Rows are points. The ring and each string are closed loops that go straight from each point to the next, and from the last back to the first. Before rounding, they use only three directions, however many columns there are. How many times does the string pass through the ring? Passing back the other way cancels.

Ring (8 x 4):
[[ 27  20 -56   2]
 [ 29  47 -29   9]
 [ 10  48   8   9]
 [-16  22  31   3]
 [-11 -16  40   7]
 [ 13 -34  28  14]
 [ 29 -39 -10  13]
 [ 25 -25 -46   3]]
String (23 x 4):
[[ 33 -44 -64   2]
 [  4 -54 -58  -8]
 [-15 -41 -38 -11]
 [ -8 -53 -26  -6]
 [ 26 -59   8  15]
 [ 49 -46  35  30]
 [ 50 -23  36  31]
 [ 13  -7   3   9]
 [-18 -27  -1  -5]
 [-22 -42   9  -4]
 [ 23 -56  46  22]
 [ 56 -40  45  35]
 [ 66 -23  31  37]
 [ 28 -16   1  14]
 [  5 -15 -15   2]
 [ 46  -1   1  22]
 [ 68 -25 -26  25]
 [ 37 -40 -69   3]
 [-11 -41 -90 -21]
 [-22 -21 -56 -18]
 [  7  -6 -27   0]
 [ 41  -3 -23  15]
 [ 70 -11 -32  25]]
Times through: 0
String (27 x 4):
[[-14 -30 -34 -10]
 [ -4 -18 -19  -3]
 [  0 -51 -16  -1]
 [ 24 -58   8  14]
 [ 50 -49  30  30]
 [ 56 -23  31  33]
 [ 29  -3   7  16]
 [ -2 -27  -2   2]
 [ -9 -44  -2  -1]
 [ 20 -60  11  14]
 [ 55 -51  17  29]
 [ 60 -31   8  29]
 [ 77 -24   5  35]
 [ 71 -36 -19  28]
 [ 53 -15 -19  20]
 [ 34   0 -10  14]
 [ -3 -12 -37  -6]
 [ 38   1 -23  13]
 [ 57   5 -32  19]
 [ 67  11 -22  25]
 [ 43   8 -15  17]
 [ -7  -6 -34  -7]
 [-14 -23 -84 -21]
 [  9 -31 -95 -14]
 [ 42 -33 -76   4]
 [ 34 -43 -65   3]
 [ -1 -53 -60 -10]]
Times through: 2

Ring (9 x 9):
[[ 10 -54  -1 -50 -36 -15  14 -43 -10]
 [ 25 -22  13 -33 -16 -43  34 -34  17]
 [ 23   7  28  -5  13 -52  43 -17  20]
 [ 10  27  40  24  40 -47  40   1   6]
 [-19  19  50  40  51 -28  27  10 -16]
 [-37  -4  50  33  42 -12  15   4 -29]
 [-47 -36  40  12  18   4   2 -11 -39]
 [-34 -63  16 -22 -15  13  -5 -29 -44]
 [ -7 -65   0 -45 -34   2   1 -41 -30]]
String (18 x 9):
[[  4 -31  28 -25  -9 -38  31 -34  16]
 [ 13 -30  46 -33 -13 -71  55 -46  63]
 [ 36  24  34  -1  20 -71  56 -15  39]
 [ 31  48  26  26  44 -50  43  10   0]
 [ 19  47  22  37  51 -30  30  19 -27]
 [  0  15  27  21  34 -22  22   4 -25]
 [-22  -9  50  16  28 -31  28 -10  -1]
 [-41 -12  65  28  39 -28  26  -6  -2]
 [-63 -17  69  41  48  -8  13   2 -26]
 [-56 -18  39  37  41  22  -8  10 -71]
 [-19 -16  14   9  17   9   0  -2 -56]
 [-10 -20  15  -2   9  -3   7 -11 -39]
 [-24 -48  35 -18  -7 -19  17 -32  -4]
 [-35 -89  28 -48 -38  -6   7 -53  -5]
 [ -9 -96 -13 -73 -63  13  -8 -58 -33]
 [ 19 -61 -26 -62 -49   5  -1 -44 -37]
 [ 26 -29 -16 -39 -25  -9  10 -29 -30]
 [ 11 -14   7 -13   0 -16  17 -16 -23]]
Times through: 3
String (12 x 9):
[[-16 -41  29 -18  -6 -19  18 -29  -7]
 [-28 -88  28 -52 -41 -15  13 -57   6]
 [-10 -32  21 -13  -2 -13  14 -22 -19]
 [-13 -37  -6 -15  -7  21 -10 -14 -67]
 [-50 -57  16  -4   0  34 -19 -14 -74]
 [-71 -58  62  10  16   0   5 -21 -23]
 [-74 -31  75  37  43  -7  11  -4 -22]
 [-51   4  53  52  58   2   6  17 -50]
 [-13   8  15  27  36   6   3  12 -62]
 [-41 -17  25  26  31  21  -8   6 -71]
 [-47 -55  18  -4   0  28 -15 -16 -67]
 [-12 -35   3 -13  -5  11  -3 -16 -53]]
Times through: 0

Ring (8 x 14):
[[-25   5  36  41 -18  11  21  32   0  11 -60 -15 -38  46]
 [-58  -2  57 -21  14  26  22  21   1  39 -55  26  16 -24]
 [-45  -5  48 -34  31  28  19  15   2  44 -34  37  35 -31]
 [ 20 -10   1 -10  50  20  10   8   4  32  19  29  39  18]
 [ 57  -3 -12   4  51 -13 -10  10  10   8  48  13   9  36]
 [ 54  16  13   3  35 -61 -38  19  16 -22  45  -6 -45  17]
 [ 40  20  24  15  18 -63 -35  25  15 -27  24 -16 -64  22]
 [  5  12  27  49 -15 -19   1  33   5  -9 -34 -27 -62  57]]
String (32 x 14):
[[-10   9  39   6   9 -15  -3  25   7   6 -22   0 -28   9]
 [  6  -1  12  40   2  12  17  25   1  13 -27  -9 -19  59]
 [-30  -3  26  53 -22  37  38  31  -5  24 -72 -14 -21  66]
 [-63  -5  47  28 -19  50  46  30  -6  39 -91   2  -3  31]
 [-25 -10  18  37  -3  50  42  24  -5  37 -57   3   9  56]
 [-20  -1  34  -2  18  13  13  20   3  26 -28  14   4   7]
 [-28   3  47 -26  27   1   3  18   6  25 -21  24   7 -25]
 [-72  -2  76 -81  48  18   8  11   5  52 -32  60  51 -93]
 [-58 -10  56 -73  55  37  19   7   2  61 -23  64  71 -71]
 [ -3 -18   2   5  35  53  35  11  -2  48 -14  28  50  35]
 [ 15 -11  -3  25  24  32  25  16   0  29  -9   9  19  55]
 [  1  -1  23  -3  28   3   5  17   5  20  -5  15   5  11]
 [-21   1  45 -44  44  -2  -2  13   8  29  -3  36  23 -41]
 [-54  -8  60 -88  65  25   9   5   5  58  -9  70  73 -89]
 [-58 -13  53 -69  55  43  23   7   1  64 -25  64  75 -66]
 [-23 -13  21  -3  27  46  32  15  -2  46 -31  27  39  16]
 [  8  -5   8  27  15  20  19  20   1  21 -17   2   1  50]
 [-27   4  47 -19  23   0   4  20   6  23 -24  20   1 -19]
 [-83   6  86 -48  13  10  11  23   4  37 -64  33   8 -67]
 [-83   9  87 -33   1   6  12  27   3  30 -73  22  -9 -53]
 [-35   8  54  -4   5  -5   5  26   5  15 -42   7 -21  -8]
 [ -1   3  23  24   6   3  10  24   4  11 -25  -4 -20  37]
 [ 11  -1   6  59  -8  15  22  28   0   9 -34 -19 -30  81]
 [ -1   8  32   9  12 -15  -3  24   7   5 -15  -1 -27  16]
 [-14  19  56  -3   5 -43 -20  28  11  -9 -21  -5 -53 -12]
 [  5  25  44  45 -23 -54 -20  38  11 -30 -31 -38 -97  40]
 [ 27  19  19  74 -27 -41 -10  38   8 -31 -26 -48 -96  83]
 [ 31   6   1  66  -9  -8   7  29   4  -8 -17 -30 -52  89]
 [ 16   6  17  32   6 -12   0  25   6   0 -12 -12 -35  47]
 [  0  16  42  13   4 -37 -15  28  10 -10 -16 -11 -53  12]
 [ -9  23  51  31 -18 -45 -15  36  10 -21 -37 -28 -83  23]
 [-19  17  55   3   1 -34 -12  29   9  -5 -30  -6 -50  -5]]
Times through: 3
